Rows are points. Two turns around zero, p and q, are shown by what they do to some points. Write where each new point lands after one turn and then the other. Backwards means that the second turn is done in reverse. Each puzzle has new turns, and all numbers are rounded.

Turn p:
[ 12  43 -41] -> [-19 -34 -46]
[-21  -7  15] -> [-2 26  7]
[ 5 -9 23] -> [20 10 12]
[  3 -27   3] -> [ 0 -1 27]
Turn q:
[25 -2 49] -> [ 6 54 -5]
[ -6 -14 -11] -> [  4 -11  14]
[ -6   9 -45] -> [  6 -45  -9]
[-13   8   7] -> [-17   2  -1]
Where do these land?
p, then q: [-23 -13 -44] -> [-41 -10  28]
p, then q backwards: [-6 -3 15] -> [10 -8 11]
q, then p: [37 -9 24] -> [ 17 -25 -33]
p, then q: [-9 26  4] -> [  6 -25 -11]

Turn p:
[-15  12  13] -> [-22   7  -2]
[-36 -31  -7] -> [-5 11 47]
[ 19   1 -27] -> [ 21 -25  -3]
[32 18 22] -> [  6   9 -41]
Turn q:
[ -5 -15   4] -> [ -5 -14  -6]
[ 16   2 -33] -> [ 26  16 -20]
[ -9   9 -28] -> [  1  23 -20]
[-2  5 56] -> [-21 -24  46]
Where do these land?
p, then q backwards: [-16 -28  14] -> [ 5 35  4]
q, then p: [-2 38  1] -> [-29   3 -25]
q, then p: [ 6 14 24] -> [-10  26  -8]
p, then q: [ 13 -23 -40] -> [ 27 -37  14]

Turn p:
[ -9  -3 -22  -3] -> [-13  -7  19   1]
[24 -3 48 39] -> [ 37 -13 -52 -15]
[-33  10   9 -46] -> [-14  32  12  45]
[ 20 -23 -10  13] -> [ 19 -15  12 -22]
[-35 -11 -18   1] -> [-15 -22  19  25]
[  3  12  -6 -21] -> [-11  21   8   0]
[30 19 -3 17] -> [ -5   3 -17 -35]
Turn q:
[-24 -22  -8 -16] -> [  2 -15  -4  34]
[10 45 11  6] -> [ 15  26 -17 -33]
[ 12 -45 -19  10] -> [-21 -18  39  18]
[ 12   9  11 -19] -> [ 15 -13  -8 -16]
[  7  58 -10   8] -> [ 29  44  -9 -28]
[4 2 7 1] -> [-2 -2 -3 -7]
[-20 -47   7  11] -> [-37 -20   3  31]
Where do these land?
p, then q: [  3 -19 -46  28] -> [-15 -50 -16  16]
q, then p: [  2 -35  20   3] -> [ 11 -24  13  28]
p, then q: [ 12  39  13 -10] -> [31 28 -6 12]
q, then p: [-19 -15  10  10] -> [-12 -23   2  10]
p, then q: [  2  30   3 -31] -> [ 16  33 -23  -2]

Turn p:
[-14 -26  -8  18  20  16] -> [-36  -3   6  16   0  17]
[-11  33  10 -28 -17 -13] -> [ 29  25 -13 -29  -1  -8]
[-38  56  12 -10   2   0] -> [ -2  26 -22 -60  -5  -2]
[ 10 -63   7  11  10  30] -> [-22 -10  39  47 -12  28]
[  3  35   2  -9  17 -15] -> [  3   3 -24 -21 -14 -24]
[-12 -55  18  21  23  -5] -> [-41  11  37  35   1  -4]
[ 17   0 -29 -19 -13  -9] -> [ 26  -5 -24  19  10   2]
[ 36  16  -2  -1 -18   4] -> [ 32 -29  -2  -4  -5  -5]
[  8   4 -10  17 -25 -10] -> [ 12 -17   2  -4  27  -4]
Turn q:
[-20  13  -1 -42  40 -16] -> [27 11 -5 31 48  7]
[-14  -7  -9  11 -46   5] -> [-31   0 -28 -26 -15   0]
[ 14  11 -18  22 -13  -6] -> [-25  13  15  -4 -16   7]
[-12 -38 -35 -13 -20   6] -> [  2  14 -46   2 -25  21]
[22 20 28 16 -2 30] -> [ -7 -21  25  -1 -12 -40]
[ 41   1  28  17  -1 -11] -> [ -4 -33  39  -2 -15   5]
[-30   1   7 -10  42  -8] -> [38 17  2  1 34 -1]
Where do these land?
q, then p backwards: [ 16 -12  14   2  16  23] -> [33  2 14 -9 -1 -5]
q, then p: [-13  -6   1  48  21   9] -> [ 44  11   0 -15 -19 -20]
p, then q: [  2  27  -6  -5 -41 -13] -> [14 -8 16 44 -7 12]
q, then p: [-12 -13  12 -24 -33 -71] -> [-35   9  -9  23 -39  61]
p, then q: [-15  -7   6 -22 -14  23] -> [-12  -8   3  12  -7 -33]
p, then q: [19 -3  9 18 33 -3] -> [ -3  -3 -17 -32   6  22]
q, then p: [ -3 -18 -27 -15 -23  13] -> [  2 -11 -22  -4  30  22]
q, then p: [ 6 33 -8 -2 41 20] -> [-10 -15  11 -24   0 -47]

Turn p:
[ 51   8   6  21   9 -23 -21  -9] -> [ 36 -14  21 -41   2   2  22  14]
[-37  10 -24  21   1  16   5  -3] -> [-11  -2 -21  24  -7  33   3 -22]
[ 36  19 -18  -9  26 -28   9  14] -> [ -2 -19  -1 -52 -25  -5  -3   8]
[ -9   2   1 -15 -25  13  -6  -7] -> [  4  23  -4  14   9   4 -17   6]
[-24 -20  10  -5 -26 -32   6  -5] -> [ 14   9 -17  10  17 -32  -9 -29]
[-14   0 -15 -14  30  25  22 -17] -> [-41 -18   5   4   6  22 -19  -3]
[ -9 -26 -22  -6  18  -1 -29  -4] -> [  6  -5  33   8 -16   7 -15 -27]
[ 43  -3  41   1 -26  23  22  27] -> [-14  32   3 -10  14 -29  36  48]
[-36  10  20   6  -7   8  -8   4] -> [  7  -5 -18  40   1  -1   0   4]
Turn q:
[ 16  15 -16   9 -10  24 -14  16] -> [  2 -29  11   8  -9  22 -17   7]
[-17   9 -16  26  -1 -22  33 -38] -> [ 24  26 -36 -23 -16  14  27   4]
[ 29   0   4  10  11  21 -47  -1] -> [-28 -16   5  45  -2  21 -12   2]
[  7   7  14 -51 -10   3  20  -1] -> [-16 -12   0 -31   4 -28 -13 -33]
[ 15 -23   1  21 -15  39 -20   8] -> [-17 -29  12  15  25  29   4  20]
[  1 -10 -15 -33   3 -13 -23   2] -> [-10  12  -7   7  10 -15 -38  -3]
[-33   4  -5  17  37 -12  14  -4] -> [27 43 10  3 -6  8 17 -8]
[ 24 -10   7 -22  -8 -16  17  15] -> [  6 -21  -9  -3  12 -34  -4 -11]
[-43   8  26  23  -7 -23  20   3] -> [ 11  28  16 -22 -18 -17  38  22]
Where do these land?
p, then q: [-7 -8 14 20 -9 22 -8 -7] -> [16 -6  9  6 -5 13 27 -9]
q, then p: [ 44 -12 -12 -14 -17 -14  -7  -7] -> [  7   0  21  -5 -18  10   0 -46]
q, then p: [-15 -14 -16  -4  -8   4  15 -27] -> [-18  -2   2  -7 -17  17 -26  11]
q, then p: [ -4 -13   3  -8  -4 -15  -8   7] -> [ 11 -13  -7  -4 -15  -7   2  -4]
p, then q: [-26  -3 -13 -14   9  -2 -28 -26] -> [-31  -5  -6  30   5  21   9  11]
q, then p: [-23 -12  20  -4  49  -5  13 -17] -> [ -2 -31 -33 -16  26  24  -4  21]
q, then p: [-25  10   9 -14  -9  21  -6 -21] -> [ -7   2 -13  28   2   2 -29  13]
p, then q backwards: [ 35 -13  -5 -17  -3 -16  14  97] -> [-37  51  54  -7 -24 -62   3 -15]
p, then q backwards: [  8  -2 -12  24  -4 -16   8   1] -> [  0   3   6   1   3   5  29 -14]
p, then q: [ -1  12  15   4 -15 -18  10  -8] -> [ 20   2 -12  13   4  -1 -16 -11]
q, then p: [15 55 -3 25 11 38 -3  7] -> [-6 45 17 26 45  3 18 10]
